Every row gives one point. Any point is a mix of the corners, with weights that add up to 1. It lies inside the corners' shape when no weight is negative. Say inside or outside, and name the corners with a negative weight.

Corners:
(1): [-0.24 -0.36  0.14]
(2): [ 0.16 -0.50 -0.20]
(3): [-0.41  0.65 -0.43]
(4): [ 0.15 -0.48  0.31]
Points:
[-0.22 -0.27  0.19] -> outside (2)
[-0.27 -0.06 -0.04] -> inside
[ 0.10 -0.44  0.14] -> inside
[-0.20 -0.19  0.05] -> inside
[ 0.12 -0.60  0.18] -> outside (3)
[ 0.24 -0.75  0.11] -> outside (3)
[-0.20 -0.34  0.12] -> inside
[ 0.02 -0.53  0.11] -> outside (3)
[ 0.01 -0.22 -0.03] -> inside

Corners:
(1): [ 0.35 -0.06  0.24 -0.75 -0.05 -0.05  0.24  0.04]
(2): [ 0.83 -0.92  0.32 -0.25 -0.08  0.12  0.92  0.19]
(3): [ 0.20  0.62  0.05  0.78 -0.45  0.18 -0.40  0.12]
(4): [-0.35  0.59 -0.62  0.15 -0.01  0.15 -0.57  0.22]
(5): [-0.64 -0.04  0.64  0.24 -0.23  0.11 -0.25 -0.02]
(6): [-0.56  0.43 -0.34  0.34  0.12 -0.18  0.87  0.25]
(7): [ 0.55  0.17 -0.07  0.16  0.28  0.27 -0.31  0.04]
(8): [ 0.16  0.08 -0.16 -0.13  0.00 -0.20  0.05 -0.04]
(9): [ 0.24  0.41 -0.58 -0.76  0.10  0.21  0.31 -0.35]
Points:
[-0.03  0.09  0.00 -0.25  0.04  0.11  0.15  0.01] -> outside (3, 8)
[-0.39  0.42  0.19  0.24 -0.14  0.10 -0.42  0.11] -> outside (2, 8, 9)
[ 0.18 -0.01  0.24 -0.14 -0.10  0.07 -0.05 -0.04] -> outside (4, 6)
[ 0.09  0.12  0.20 -0.05 -0.21  0.01  0.18  0.02] -> outside (4, 7)
[ 0.19  0.20 -0.27 -0.07  0.06  0.06  0.01  0.08] -> outside (5)
[-0.06  0.04 -0.02  0.00  0.05  0.01  0.34  0.09] -> outside (3)
[ 0.27  0.02  0.02 -0.04  0.03  0.08  0.04  0.04] -> inside

Corners:
(1): [-0.08  0.39  0.18  0.48  0.48  0.26  1.34 -0.40 -0.16 -0.42  0.18  0.01
  0.18  0.54]
(2): [-0.55 -0.26 -0.41 -0.06 -0.40  0.41 -0.48 -0.23  0.03  0.23  0.31  0.26
  0.08 -0.05]
(3): [ 0.00  0.38 -0.01 -0.02 -0.11  0.29 -0.55  0.07  0.01  0.19  0.08  0.05
 -0.20  0.23]
(4): [-0.56  0.11  0.07 -0.14 -0.29  0.45 -0.51 -0.40  0.19  0.21  0.20  0.22
 -0.72 -0.19]
(5): [ 0.08 -0.18 -0.07  0.95  0.33  0.32  0.29 -0.06  0.03 -0.20 -0.18  0.06
  0.04  0.76]
(6): [ 0.12  0.37 -0.05  0.16  0.05  0.57 -0.33 -0.13  0.23  0.34 -0.10 -0.94
  0.35 -0.12]
(7): [ 0.14 -0.66  0.41  0.04 -0.01 -0.21 -0.01  0.09  0.08 -0.52 -0.09  0.05
 -0.26  0.44]
(8): [-0.15  0.17  0.22  0.54 -0.11  0.27 -0.13 -0.20 -0.31  0.10 -0.05  0.21
  0.12 -0.16]
(9): [-0.01 -0.06  0.44 -0.12  0.76 -1.03  0.75 -0.27  0.07  0.07  0.13  0.22
  0.17  0.24]
(10): [ 0.14  0.21 -0.05  0.05  0.26 -0.12 -0.27 -0.37  0.00  0.02 -0.24  0.30
  0.13  0.08]
(11): [ 0.20 -0.05  0.21 -0.14 -0.08  0.22 -0.16 -0.35  1.01  0.11  0.39  0.18
  0.14 -0.18]
(12): [-1.13  0.21  0.12 -0.22 -0.01  0.71 -0.29 -0.33 -0.05  0.24  0.02  0.26
 -0.11 -0.30]
(13): [ 0.02 -0.11  0.10 -0.27  0.02  0.59 -0.33 -0.03 -0.02  0.13  0.17  0.24
 -0.47 -0.10]
(14): [-0.21  0.07 -0.24  0.44  0.20  0.33  1.46 -0.04  0.07 -0.12 -0.67 -0.04
  0.34  0.15]
(15): [-0.63 -0.20 -0.14  0.53  0.50 -0.02  1.23  0.04  0.02 -0.54 -0.04 -0.02
  0.16 -0.01]
Points:
[-0.16  0.04  0.18  0.14  0.22  0.09  0.20 -0.12  0.10 -0.05  0.11 -0.06
 -0.04  0.09] -> outside (2, 10, 14)
[-0.06  0.23  0.05  0.26  0.19  0.33  0.31 -0.22  0.06 -0.01  0.02 -0.26
  0.16  0.15] -> inside
[ 0.01  0.07  0.07  0.20  0.15  0.18  0.18 -0.19  0.09 -0.01  0.03 -0.02
  0.03  0.14] -> outside (12)
[-0.30  0.11 -0.01  0.25  0.18  0.23  0.45 -0.21  0.07 -0.05  0.01  0.21
  0.06  0.09] -> outside (6, 7)
[ 0.08  0.15  0.01  0.11 -0.18  0.47 -0.35 -0.15  0.20  0.11  0.08  0.03
 -0.14  0.11] -> outside (9, 12, 15)
[-0.18  0.09  0.12  0.12  0.18  0.16  0.36 -0.16  0.10 -0.12  0.00  0.04
  0.00  0.06] -> outside (2, 5)
[-0.15  0.18  0.11  0.04  0.33  0.05  0.39 -0.23  0.16  0.09  0.00  0.00
  0.00  0.06] -> outside (2, 7, 8)

Corners:
(1): [ 0.33 -0.04  0.42  0.32 -0.59 -0.23 -0.19 -0.19 -0.15 -0.38  0.08  0.15
  0.48  0.10 -0.01 -0.16 -0.13  0.45  0.48  0.04]
(2): [ 0.16 -0.63  0.70 -0.20 -0.50  0.51 -0.19 -0.10 -0.30 -0.10  0.10  0.13
  0.33 -0.24 -0.24  0.01 -0.02  0.30  0.06 -0.47]
(3): [ 0.29  0.32  0.36  0.02 -0.26  0.27 -0.76  0.28 -0.31  0.04  0.04 -0.04
 -0.06  0.32 -0.20 -0.17  0.19  0.10  0.13  0.13]
(4): [-0.62 -0.21 -0.61  0.07  0.15 -0.27 -0.47 -0.12  0.01 -0.27  0.33 -0.32
  0.17 -0.30 -0.13  0.45 -0.24 -0.03  0.16 -0.01]
(5): [ 0.23 -0.01 -0.60  0.17  0.00 -0.28 -0.68 -0.50 -0.85  0.80  0.23 -0.54
 -0.06  0.18 -0.33 -0.21 -0.20 -0.68 -0.05 -0.14]
(6): [ 0.35 -0.10  0.10 -0.02 -0.34  0.12 -0.01  0.53 -0.60 -0.14 -0.02  0.02
  0.32  0.40  0.34  0.02  0.01  0.19  0.29 -0.30]
(7): [-0.21  0.05 -0.60 -0.31 -0.59 -0.51 -0.29 -0.05  0.24 -0.18 -0.42 -0.21
  0.37 -0.51  0.67  0.15 -0.35  0.08 -0.07  0.31]
(8): [ 0.32  0.76 -0.14  0.42 -0.04 -0.27  0.30  0.05 -0.17 -0.12  0.20  0.05
 -0.43  0.51 -0.19 -0.17  0.21 -0.47 -0.65  0.19]
(9): [ 0.04  0.22  0.31  0.05 -0.09  0.69  0.37  0.15 -0.40 -0.01 -0.28  0.12
 -0.13  0.28 -0.53  0.27  0.56  0.19 -0.40 -0.77]
(10): [-0.27 -0.38 -0.47  0.53  0.23  0.91 -0.65 -0.23  0.46  0.10  0.22 -0.17
  0.56  0.37  0.10 -0.34 -0.18  0.18 -0.32 -0.12]
(11): [ 0.55  0.01  0.20 -0.28 -0.33 -0.11  0.33  0.28  0.19 -0.28 -0.38 -0.05
 -0.34  0.25  0.03  0.39 -0.15 -0.78 -0.25  0.37]
(12): [ 0.09 -0.68  0.12  0.13 -0.24  0.08  0.02 -0.10  0.20  0.29  0.11 -0.03
  0.72  0.05 -0.06 -0.08  0.48 -0.01 -0.23 -0.35]
(13): [ 0.04  0.38 -0.01  0.17  0.39  0.26  0.44  0.30 -0.16  0.16  0.22 -0.56
 -0.29 -0.22 -0.43  0.12  0.35  0.60 -0.06 -0.11]
(14): [-0.07  0.23  0.36  0.23  0.17 -0.25 -0.34 -0.30 -0.10  0.01 -0.06  0.64
  0.01  0.17  0.01 -0.18 -0.11 -0.21 -0.16 -0.17]
(15): [-0.50 -0.17 -0.28  0.25  0.28  0.00 -0.47 -0.30 -0.45  0.16  0.16  0.29
  0.07 -0.08 -0.59 -0.07  0.13  0.45 -0.01  0.12]
(16): [-0.38  0.87  0.13  0.42  0.66 -0.28  0.10  0.22 -0.40 -0.45  0.02 -0.13
  0.07  0.16 -0.50 -0.40  0.69  0.41 -0.17 -0.49]
(17): [ 0.40 -0.10  0.02  0.06 -0.27 -0.62  0.22 -0.02  0.43 -0.04 -0.32 -0.40
 -0.52  0.32  0.48 -0.25 -0.27 -0.27  0.25  0.23]
(18): [-0.35 -0.30 -0.11 -0.13  0.35  0.02  0.55 -0.95  0.79 -0.96 -0.38  0.19
 -0.50 -0.08 -0.04  0.60  0.06 -0.65 -0.50  0.15]
(19): [-0.16 -0.39 -0.19  0.11 -0.07 -0.17 -0.07  0.36  0.11 -0.69 -0.11 -0.50
 -0.07 -0.75 -0.05  0.50  0.36  0.28  0.25 -0.14]
(20): [ 0.38 -0.08  0.33 -0.14 -0.13 -0.79 -0.13 -0.67  0.15  0.13 -0.30 -0.15
 -0.61 -0.08 -0.13  0.39 -0.30 -0.15 -0.19  0.78]
(21): [-0.12 -0.03  0.63  0.00 -0.35  0.53  0.09  0.05 -0.20  0.06 -0.31 -0.18
  0.23 -0.01  0.44  0.23 -0.30 -0.43 -0.25 -0.08]
Points:
[ 0.07 -0.30  0.24 -0.03 -0.27  0.11  0.06 -0.25 -0.07 -0.04 -0.29  0.06
  0.25  0.18  0.07 -0.10 -0.02 -0.01 -0.12 -0.22] -> outside (3, 4, 8, 13, 14, 19)
[-0.07  0.01 -0.15  0.13  0.05 -0.06 -0.09 -0.23 -0.02 -0.09 -0.03 -0.15
 -0.15 -0.01 -0.07  0.14 -0.04 -0.02 -0.08  0.09] -> outside (2, 11, 12, 16)
[-0.06 -0.01  0.09  0.05 -0.08  0.11 -0.10 -0.04 -0.05 -0.22 -0.05  0.03
  0.05 -0.02 -0.10  0.14  0.09  0.05 -0.12 -0.04] -> outside (5, 17)
[-0.01 -0.01  0.08  0.02 -0.18  0.15 -0.07  0.00 -0.02 -0.18 -0.07  0.06
  0.09  0.00 -0.05  0.17  0.08  0.03 -0.18 -0.04] -> outside (5, 16, 17)
[-0.03  0.03 -0.03  0.14  0.00 -0.14 -0.12 -0.09 -0.12 -0.03 -0.03 -0.07
 -0.05  0.08 -0.10 -0.05  0.04  0.00 -0.04  0.00] -> inside
